Each point is reached from the start by the listed moves, each made once or not at all, plus a little noise. Say if it took an odd or an even number of moves. Then give how often each move was made.

Moves:
(1): [ 5.3 40.5 34.6 22.9  2.1]
(2): [ 27.5  33.6 -15.0 -14.6  -6.1]
Start: [  2.1 -12.0  11.1   4.0 -12.1]
Points:
[ 29.6  21.7  -3.7 -10.7 -18.7] -> odd (0, 1)
[ 7.3 28.7 46.7 26.8 -9.4] -> odd (1, 0)

Moves:
(1): [-27.8 -16.2  16.9  -2.9  -3.2   5.8  -4.0]
(2): [10.9 -6.3 40.3 28.5 22.6  6.4 -2.6]
(3): [ -6.7  23.5  35.3 -31.5  -1.9   8.9   1.2]
(4): [  1.3  -7.1 -15.2  -6.0   8.9  35.2 -41.1]
Start: [  5.3 -41.5 -11.2   5.2  -1.6 -28.2  -8.8]
Points:
[  2.2 -44.0 -11.7   5.1  -1.1 -28.7 -12.2] -> even (0, 0, 0, 0)
[  7.3 -25.6  64.2   2.1  19.5 -15.8 -15.2] -> even (0, 1, 1, 0)
[ -5.0 -24.7   9.3 -31.5   5.0  13.5 -48.4] -> even (0, 0, 1, 1)

Moves:
(1): [-25.6 -13.2  29.7  18.8  36.9 -19.4 -21.7 -21.4  -2.3]
(2): [-27.9   6.2   5.3  -8.2  -5.0   7.6  -1.1  14.2   9.8]
(3): [ -2.8   1.0 -10.5  17.0  -5.0  -4.8  10.7   4.8   1.4]
(4): [ -3.1  -2.5 -17.5  -2.5  -1.6  -7.6  18.4  21.2  15.2]
(5): [ -9.3 -17.7   3.2   7.3  12.4 -20.4 -16.6 -25.7 -15.3]
(6): [-12.4  -5.2   7.0   4.8  12.3 -17.3 -19.8  -5.0 -29.5]
(7): [-10.8   9.4  -8.7   3.1  10.4 -14.2 -14.2  -8.7 -22.9]
(8): [  8.3  -5.8 -29.5   3.1  -2.0  16.7  20.7  22.5  13.4]
Start: [ -4.2  10.2 -21.2  10.8 -18.3 -12.3   9.4   5.6  -4.3]
Points:
[-34.1  12.8 -32.6   1.3 -24.8 -11.5  25.8  41.5  22.3] -> even (0, 1, 0, 1, 0, 0, 0, 0)
[-44.3  -6.5   4.8  52.3  27.8 -54.0 -21.1 -15.3 -34.7] -> odd (1, 0, 1, 0, 0, 1, 0, 0)
[-30.0  -3.0   7.6  29.4  18.8 -31.7 -12.5 -16.9  -6.8] -> odd (1, 0, 0, 0, 0, 0, 0, 0)
[-85.5   4.8  -5.2  26.1  34.4 -62.2 -29.3   5.3 -32.6] -> odd (1, 1, 0, 1, 0, 1, 1, 0)
[-34.3 -29.8 -35.2  37.5  27.0 -43.3  10.0   1.0   6.4] -> even (1, 0, 0, 1, 1, 0, 0, 1)

Moves:
(1): [  2.0 -32.3  11.3 -10.8 -22.2   4.6  -8.9 -22.1   2.0  21.3  -1.5  -8.0
 -31.4]
(2): [  4.9  -5.5  13.4   3.5  -2.4  22.7   5.9 -14.7  10.8   9.5 -16.3   2.5
  -2.7]
(3): [ -7.8 -21.8 -15.5 -18.4  -6.9   6.1   0.1  14.5  24.1   9.5  16.6 -19.1
   9.8]
(4): [-31.2  18.6   2.2  -9.5   1.3   7.2  18.6 -17.1  -8.9   7.5   9.8  -0.2
 -10.5]
(5): [  3.4   4.5  11.2 -14.9  10.6  12.8   4.1  18.7   6.2  -3.8   8.0 -14.8
 -12.8]
(6): [  9.1   1.1  -2.1  16.8  -4.0  -4.7 -13.7   2.3  12.2  -3.7 -14.3 -21.3
   9.3]
(7): [  7.3  -6.2   7.6  12.6   0.4 -19.3   4.8  -4.8  -8.6  16.2   7.3  -3.1
   7.2]
(8): [  5.7   6.8 -12.0   0.3   1.4 -12.7 -39.8  -8.1 -10.8  16.3   3.7  12.2
 -24.1]
(9): [ -8.1   8.3  -8.9   1.4  34.8   4.3  -4.2  -3.6   2.0  -6.4 -17.6  -4.4
   1.6]
(10): [ 16.4 -18.3 -21.8 -16.0   2.1 -24.3   6.8 -29.0   4.1  -6.7  14.5 -13.1
  20.7]
(11): [ -1.0  -0.9 -12.6   9.2   0.9  20.0  -4.2  25.8  -0.6  22.0 -15.5 -10.9
  -1.9]
Start: [ 13.5   4.4   2.1  -6.5 -36.5  -1.4 -34.1  -9.8  15.0   7.2   1.2  -4.2
   0.9]
Points:
[-16.5   2.0 -17.0  -3.5 -11.0  -6.4 -26.6 -17.7  36.5  26.8   2.3 -53.1
  20.0] -> odd (0, 0, 1, 1, 0, 1, 1, 0, 1, 0, 0)
[ 25.2  -2.1 -52.4 -11.6   4.7 -13.1 -78.4 -23.2   9.7  29.6 -12.8 -17.7
  -1.6] -> even (0, 0, 0, 0, 0, 0, 0, 1, 1, 1, 1)
[ 24.3 -32.8 -44.8  -8.7  -8.5  24.3 -42.5 -11.4  68.2  33.1 -32.2 -69.3
  39.6] -> even (0, 1, 1, 0, 0, 1, 0, 0, 1, 1, 1)
[ 23.7 -41.7 -20.3 -26.0  -8.4 -13.3 -16.8 -49.5  50.5  31.6   7.8 -37.7
  34.9] -> odd (0, 1, 1, 0, 0, 0, 1, 0, 1, 1, 0)
[-11.8 -12.5 -45.1 -36.5 -40.8   9.2 -16.3 -16.2  30.8  40.1  29.8 -46.0
  20.1] -> even (0, 0, 1, 1, 0, 0, 0, 0, 0, 1, 1)
[  5.4 -21.5 -31.2 -34.0 -50.7  -6.0 -58.7 -55.6   0.8  70.6  13.1 -23.8
 -43.5] -> odd (1, 0, 0, 1, 0, 0, 0, 1, 0, 1, 1)

Moves:
(1): [ -1.6 -15.1  -1.8  -6.5 -16.4   2.4  -3.9   4.4  12.6  -6.5   0.3 -17.5
  -4.3   2.1]
(2): [-10.2   6.0   4.4   3.1  -3.4  20.2  27.5 -12.1  -3.1  -0.8   7.5   4.2
  -1.6  27.4]
(3): [ -2.3   6.8  -3.8   8.4  -4.6   6.0  -7.1 -13.0  -6.3  -7.1  -1.6  -3.8
   6.2   5.9]
(4): [ 19.8  17.4  -4.2   5.0  13.7  31.6   7.0 -11.0   1.9  10.6  -8.0 -13.9
  -3.5   9.8]
(5): [  4.7  -0.6  -2.3  -1.1 -15.3  11.6  30.3  -9.7  -7.4  -5.2  22.2 -17.5
  -1.6  12.3]
(6): [  5.8   0.6  -0.1 -11.9   7.8 -14.1  -5.4  -7.5  -5.7  -2.0   2.6  -2.3
   8.4  -0.1]
(7): [-18.8 -22.4  -1.3  18.3  -2.5  11.0  21.0   7.2   9.0  -4.7   3.9  -4.0
   9.6  18.6]
(8): [-12.1 -21.0   9.8  -1.1   3.6   7.4   4.8 -11.4   0.4  -4.2  17.7   7.9
  -9.8  -6.3]
(9): [  6.9   8.5   2.1  -0.9  -0.9   4.9  -9.4  15.9  -7.7  -5.1 -14.7   0.2
   8.0   3.2]
(10): [  5.3 -22.0  -2.2   4.4  -7.2  20.2  -1.9  -5.4  21.1  -9.2  19.9   8.3
 -20.0   9.7]
(11): [-18.8 -27.7  20.2  21.0 -16.7 -12.2 -18.0   3.1  34.2  -4.6   6.4  -9.4
  14.6 -11.1]
(12): [  3.6 -14.6   5.6  -3.1  -4.6  -6.5   1.7   1.3  -3.9 -19.5  -6.3   9.1
  -8.0   0.2]
Start: [ 12.7   7.2  -0.9  14.8  -5.6 -17.9  -7.4 -11.0  13.0  -1.8  15.6  -4.1
 -13.8 -13.1]
Points:
[  7.1  16.2  18.3  50.2 -18.8  31.6  -9.0 -25.8  32.1 -10.3   3.8 -25.7
   9.5  23.2] -> odd (0, 1, 1, 1, 0, 0, 0, 0, 1, 0, 1, 0)
[ -2.7 -34.5  16.5  16.1 -29.9 -38.7 -34.5 -12.3  51.1 -13.9  25.3 -32.1
   7.3 -21.8] -> odd (1, 0, 0, 0, 0, 1, 0, 0, 0, 0, 1, 0)
[  2.5   2.5   1.9  45.4 -16.2  71.8  67.2 -44.4  -0.2 -19.3  40.2 -29.0
  -5.6  59.0] -> odd (0, 1, 1, 1, 1, 0, 1, 1, 1, 0, 0, 0)
[-24.6 -57.8  14.8  47.3 -38.6 -16.6  -3.9   3.5  67.6 -15.0  25.0 -32.9
   7.9  -3.3] -> odd (1, 0, 0, 0, 0, 0, 1, 0, 0, 0, 1, 0)
[ -5.6 -53.2  -0.7  36.2 -62.1  49.6  60.4 -39.1  35.3 -54.0  60.9 -25.8
 -34.8  65.0] -> odd (1, 1, 1, 0, 1, 0, 1, 0, 0, 1, 0, 1)
[ -3.7 -74.8  31.0  57.4 -24.0  37.2  -5.3 -10.7  66.4 -35.3  35.0  -5.1
 -22.1  11.0] -> odd (0, 0, 0, 1, 0, 0, 1, 1, 1, 1, 1, 1)
